Rows are points. The last column is the point's height on a tilted bowl or saddle (a function of degree 2), plus a little noise. Along how many of its main directions does it bend up, bend down or stay straight?
In the rows, 128 means zero.

Points, 10 rows:
[[127 117 123]
 [ 72 143 113]
 [141  93 124]
 [115 123 122]
 [152 146 108]
 [115  86 114]
 [183 182  46]
 [111 118 121]
 [130 108 123]
 [134 168 107]]
Directions: 0 up, 1 down, 1 straight

Points (11 x 3):
[[160 173 171]
 [103 114 136]
 [139 189 178]
 [113 165 128]
 [171  99 175]
 [178 150 170]
 [117 141 115]
 [148 150 131]
 [144 126 127]
 [160 132 139]
 [123 144 117]]
Directions: 2 up, 0 down, 0 straight

Points:
[[135 115 154 125]
 [133 111 122 113]
 [143  98  73  80]
 [182 192 136 172]
 [142  90 119 120]
 [141 130 173 138]
 [117  92 118 116]
 [195  95 107 116]
 [ 99 152 133 119]
 [155 131  90  82]
 [141 126 123 114]
 [138 142 135 123]
 [ 98 114 141 108]
 [177 122  75  54]
 [139  88 187 138]
 [127 144 131 118]
 [108 107 147 110]]
Directions: 2 up, 1 down, 0 straight

Points:
[[114 150 170 102]
 [120 157 149 130]
 [130 123 122 120]
 [111 113 129 114]
 [105 153 121 133]
 [109 131  99 112]
 [ 95  62 106  66]
 [125 160  75 109]
 [124 113 153 104]
 [118  30 109  62]
 [156 198 153 126]
 [158 131 119 102]
 [113  92 124 102]
 [135 133 116 122]
 [141 145 155 109]
 [143 125 155  99]]
Directions: 0 up, 2 down, 1 straight

Points (26 x 5):
[[ 85 109 157 161 171]
 [151 123 115 128 126]
 [182  91 101 152 170]
 [156 114 149 134 138]
 [112  92 146  79 184]
 [118 157 173 127 127]
 [150  62 158 121 218]
 [195 145  92 187 109]
 [104 143 147 150 127]
 [137 123  74 123 133]
 [147  96 145 159 153]
 [168 119  99 131 133]
 [114 161 106 140 111]
 [177 182 111  78 124]
 [104 134 128 154 128]
 [119  83 115 117 172]
 [122 134 109 153 118]
 [100 154 133 150 122]
 [148 145  87 105 120]
 [107 157 141  96 135]
 [ 97 122 106  96 147]
 [ 87 148 107 133 136]
 [131 115 179 105 166]
 [195 123 102 105 153]
 [163 145 115 105 119]
 [101 146 122 144 125]]
Directions: 3 up, 0 down, 1 straight

Points, 23 rows:
[[ 87 131 159 148 109]
 [138 109 104 130 131]
 [151 104 106 118 126]
 [177  98 128 163  83]
 [152 118 127 141 125]
 [162 169 138 134 115]
 [148 128  67  97 114]
 [109 165 126 122 116]
 [140 163 100 138 136]
 [148  94 105 111 119]
 [108 135  81 122 114]
 [156 153 103  48  69]
 [129 123 103 163 122]
 [165 125 153 133 101]
 [117 139  87 156 119]
 [166 104 178 111  68]
 [165 108 155 130  95]
 [132 133 132 110 131]
 [103 119 137 155 118]
 [186  91  88 119  96]
 [128 132 199 141  69]
 [178 105  89  80  91]
 [106 148  82 133 112]]
Directions: 0 up, 3 down, 1 straight

Points (24 x 5):
[[172 101 179  99 141]
 [125 124 105 100  91]
 [156  67 120 152 159]
 [144 123 140 117 129]
 [107 147 172  83 140]
 [131 163 153 138 131]
 [135  77 138 154 157]
 [119 105 158 123 146]
 [164  92  91 129 105]
 [116 154 138 150 120]
 [184  93 147 120 141]
 [149  85 142 139 154]
 [129 118  94 129  94]
 [160  96 125 115 125]
 [170 150 138  65  74]
 [157 158 115 137  92]
 [109 167 121 104 108]
 [124 109 139 100 123]
 [171 148 136 141 109]
 [118 141  78 127  67]
 [177 102 147 147 148]
 [116 148 150  70 116]
 [209 121 117 160  98]
 [ 97 134  90 161  74]]
Directions: 1 up, 3 down, 0 straight

Points:
[[121 113 136  94 146 114 146]
 [ 92 136 169  91 189  95 168]
 [123 139  90  69 119 156 167]
 [146 154 179 159 125  94 132]
 [108  43 133 135 133 153 154]
 [124 109  96 111 142 101 137]
 [176 103 176 118  98 146 178]
 [154  82 149 145  82 136 169]
 [183  86 111 116  81 139 195]
 [135 138 128 148 120 109 124]
 [152 115 105 129 156 134 132]
 [111 123 130  67 194 119 197]
 [112 111 135 119 104 150 144]
 [ 86 162 123 118 150 142 127]
 [111  87 109 104  94  82 137]
 [124  79  83 180 141  67 113]
 [133 148 146 173  99 143 146]
 [137 157  99 111  50 122 189]
 [ 76 137 120 140 137 135 127]
 [139  96 103 153  70 139 163]
 [150  99 126 107 136 155 158]
 [168 137 105 129 136 197 119]
 [ 99 126 130 152  94  79 123]
 [132 100 126 155 131 127 130]
 [128 145 129 145  98 126 135]
 [158 140 154 154 157 139 141]
 [134  83 142 136 121 131 146]
 [127 125 126 140 118 103 125]
 [ 98 111 165 127 147 146 145]
 [ 90  97 104 114 169 112 155]
 [183  96 183 109  85 133 181]
 [138 133 154 141 138 108 131]
 [ 96 149 115 147 164 118 119]
 [163  67  95 100  87 122 188]
 [141 115 112 169 120 103 123]
 [139 146 129 111  90 208 159]
 [104 134 172 123 164 183 146]
 [159 146  95  91 125 145 150]
 [144 148 115 105 179 112 142]
 [128  87 134  90  91  92 138]
 [126  65 142 150 125 156 147]
 [147 113 160 142  80  90 137]
 [106 117 109 115 202 131 161]
 [129  91 103 157 153 127 121]
 [137 129 122 132 131 115 128]]
Directions: 3 up, 1 down, 2 straight

Points (43 x 7):
[[119 122  95 164  97 153 119]
 [114 155  98 103 140 144 131]
 [158 103 125 150 127 144 126]
 [168  93  94 170 103 138 150]
 [ 83 100 157 122  99 119 106]
 [139 143 169 145 166 131 149]
 [194 127  97 143 193 142 122]
 [ 93 146 174 112 147 132 157]
 [200 134  69 153 156 116 113]
 [148 110 114 109  88 106 128]
 [150 141 112 115 131 173 138]
 [126 125 118  86 130 180 148]
 [132 111 119 129 119 130 124]
 [132 142 173 137 102 101 161]
 [117 150 131 121 115 188 162]
 [162 118 131 107 113 156 140]
 [ 94 109 187 151 150 101  60]
 [104 137 109 158  78 150 141]
 [146  91 157 126 127 182 128]
 [ 60 139  81  92 156 111 162]
 [ 89 134 133  94 165 164 194]
 [116 109 159 182 150  96  67]
 [144 121 122 121  69 137 175]
 [171 136 114 156 120  83 160]
 [156 137 137 114 116  91 119]
 [154  75  93 180  94 126 147]
 [132 153 188  94 160 101 115]
 [117  92 136  55 107 159 154]
 [116  87 185 112 129 131  68]
 [134 129 146 117 139 162 138]
 [138 117 167 111  86 110 128]
 [130 107 130 158 113 175 121]
 [166 154 140  98 104 111 121]
 [178 120 144 148 143  94 125]
 [110 155 156 123 102 191 173]
 [ 95  77 107 100  96 137 165]
 [ 93 141 133 139 135  78 137]
 [116 179 102 140  84  97 170]
 [ 91 114 103  97 127 128 131]
 [129 125 105 105 132 127 114]
 [140  87  80  97 106  77  91]
 [140 110 118 121  97  97 123]
 [106 103 119 141 150 153 116]]
Directions: 2 up, 2 down, 2 straight

Points, 73 rows:
[[ 89 129 155 111 141 119 110 179 130]
 [115 147 168 115 191  93 113 143 101]
 [104  97 129 157 148 108 193 164 125]
 [116 187  70 141  86 137 154  88 174]
 [137 110 155 126 150 103 181 121 140]
 [124 162 131 129 115 121 120 124 141]
 [181 116 125 115 136 197 119 118  75]
 [124 158 147 136 137  72 147 150 143]
 [147 115 134 118  99 117 134 142 135]
 [143 202 136 130 146 123 167 123 122]
 [ 96 122 142  98 109 181 101  77 133]
 [123 115  84 145 142  73 162 165 141]
 [167 133  75 119 104 159  96 107  80]
 [145 157 153 137 104 106 184  89 183]
 [123 131  78 143  83 147 127 121 146]
 [147 157 150 104 157 116  91 153 112]
 [114 146 118 121  51  96  91  82 212]
 [ 92 146 165 129 162  65 140 163 112]
 [ 82 110  92  97  77 114  93 158 186]
 [ 95 102 134 115 151  86 132 154 125]
 [ 93  93 100  86 119 122 124 113 128]
 [104 106 150  93 175 155 148 177 123]
 [113 111 163  80 130 117 141 111 136]
 [ 72 115 135 128 179 104 161 118 120]
 [118 108 132 188  82 152 123 154 153]
 [133  92 117 144 157 148 124 134 121]
 [115  94 147  99 145  76 111  77 153]
 [ 93 106 122 144 126 142 173 167 130]
 [ 96 138 138 113 143  87 141 100 146]
 [145 123 150 101 140 110  99  84 128]
 [151 126  87 165 136 122 113 150 128]
 [134 131 159  70 150  94  97 155 144]
 [162 173 107 167 155  88  91 176  93]
 [148 112 126 125 152 105 104  93 126]
 [125 114 124 162 134 147 107  85 143]
 [100 169 145 119 137 128  91 128 130]
 [ 88 131  94  70 172 136  94 174 113]
 [ 78 133 147 108 113 129 131 120 159]
 [202 143 135 181  66 122 162 150 162]
 [126 127 146 121 155  82 132 118 138]
 [100 140 140 161 110 164 102 158 157]
 [118  89 129 127 147 115 130 135 125]
 [163  89 122  97  81 114 182 177 122]
 [115 126 155 129 123 199 112 175 154]
 [153 159 172 111 138 155  68 131 134]
 [137 102  75 136 102 120 108 143 138]
 [120 122 135 131 111  80 142 102 167]
 [145 159  92  98 117 146 130 107  95]
 [158  98 135 115 173 132 130 139 114]
 [101 136 134 153 116 164 152 153 147]
 [135 132  78 176 110 149 108 112 144]
 [107 141 152 135  86 104 101 160 169]
 [159 120 110  96 127  80 105 175 147]
 [ 76 146 138 143 104 141 140  77 187]
 [ 91 110 159 149 113 151 104 103 170]
 [107  46 144 117 133 124 139  81 110]
 [136 131 192  91 160 118 122 166 146]
 [151  89 106 112 182 110 128 107 102]
 [121 157 126  91 133 175 123 171 132]
 [140 122 116 114 165 135 123 143 101]
 [168 157 138 150 106 158 127 144 131]
 [147 101 139 134 116 130 167 109 123]
 [146 133 155 112 120 128 175 114 139]
 [174 115 147 119 156 117 128 140 128]
 [158 116 153 137 126 121 117 163 138]
 [152 131 114 147 105 112 127 110 143]
 [133 140 107 158 203 112  84 140  79]
 [121 154 115  83 115 136 147 112 128]
 [146 169 158 106 108 137  50 150 156]
 [140 150 139 147 117 109 100 110 152]
 [158 140 168 129 153  83 177 119 165]
 [ 95 183 125 116 156 103 105  51 113]
 [ 93 208 158 127 111  80 163  71 226]]
Directions: 5 up, 2 down, 1 straight

Points:
[[138 103  94  91 143 156 162 121 146]
 [130 133 210 185 141 114 143 111 181]
 [142 157 109 141 151 163 141 143 143]
 [140 135  99 122 141 161 104 130 132]
 [135 172 158  67 134 183 114 103 141]
 [150 175 131 117 145 114 120 116 145]
 [132 152 138 163 111  80 164 131 161]
 [132 141 136 111 141 121  77 128 139]
 [134 126 142 120 148 164 160  91 139]
 [124 126  96 118 133  96 143  62 142]
 [128 100 145 112 119  95  77 154 149]
 [122 108  51 120 151 133 117 199 187]
 [131 136 163 154 179 126  90 153 173]
 [154 105  52 163 147 191 122 122 182]
 [141 136 113  91  76 134 120 170 154]
 [134 114 144  93 108 166 125 170 161]
 [100 194 118 135 116 158 120 173 154]
 [145 121 146 162  74 184 143 130 171]
 [128 146 103  93 126 111 116  80 120]
 [154 124 100 116 119 153  89 157 146]
 [169 114 146 118  79 127 133  87 155]
 [114 103 154 155 146 143 143 149 144]
 [130 127  99 129 163 185 126 134 143]
 [128 158 138 110 168 142  83 132 149]
 [130 130  83  86  92 164 144  89 119]
 [130 158 101 148 126 138 137  49 144]
 [136 147  77 180 129 110 125 134 158]
 [138 121 153 137 143 129 159 136 146]
 [114 131 152 131 144 110 151 115 139]
 [121 109 101  98 102 131 138 135 130]
 [133 146 109 152 100 135 120  61 137]
 [163 178 104 149 160 157  59 153 181]
 [147 193 181 157 166 151 107 161 200]
 [120 130  98 138 171 170 132 111 137]
 [ 90  94 138 143 150 113 114 170 154]
 [ 98 124 179 142 100 124 117 119 145]
 [152 111 149 165 121  93 137  87 159]
 [144  79 125 178 138 124  89 149 157]
 [155 141 119 106 129 185 125 128 140]
 [124 121 112  99 162 100 101 162 154]
 [125  80 130 133 150  99 113 121 145]
 [149 147 171 133  84 152 118 140 166]
 [ 78 107  68 102  74 108 124 162 150]
 [129 135 117  97 139 142 178 163 148]
 [152 108 128 104  95 139 159  69 150]
 [ 86 113 158 121  85 142 169 144 146]
 [125 185 141 109 155 124 135 113 139]
 [127 130 164 170 123 105 191 156 162]
 [140 132 113 128 131 165 104 150 142]
 [129 114 176 128 166 124 162 124 155]
 [143 156 142 151 125 170 130 126 148]
 [156 114 150  70 143 187 151 153 177]
 [133 131 140 137 161  92  91 117 152]
 [163 126  82 105 162  90 143  56 173]
 [ 48 143 115 128 110 133 135 121 128]
 [123  94 111  59  84 104 117 110 138]
 [172 106 132 170  96 161 121 141 170]
 [151 140 108 154 118 153 122 154 152]
 [156 136 102 133 135  80 118 137 151]
 [116 109 177 112 114  96 122 166 163]
 [163  51 129  89 116  84  63 118 158]
 [137 140 158  83 145  64 153 127 181]
 [121 111 153 112 109 109  84 115 135]
 [138 168 128  88  77 100 120  93 135]
 [138  97 103 158 135 143 166 125 152]
 [121 153 180 176 104  95 125  76 176]
 [ 88 121 179 127 117 124 141 129 144]
 [138 128 114 117 128 129 148  78 133]
 [157  81  89 175 170 120  99  80 176]
 [ 97 130 145 128 121  75  94 146 149]
 [147 167 166 134 124 120 147 121 158]
 [150  92  92 171 151 127 104 140 159]
 [ 62 125 132 118 101 147 112 143 135]
 [131  52  90 152 102 110 123  93 150]
 [133 117  97  95 117 135 107 115 119]
 [ 80 165  95 132 119 103  61 125 138]]
Directions: 6 up, 0 down, 2 straight
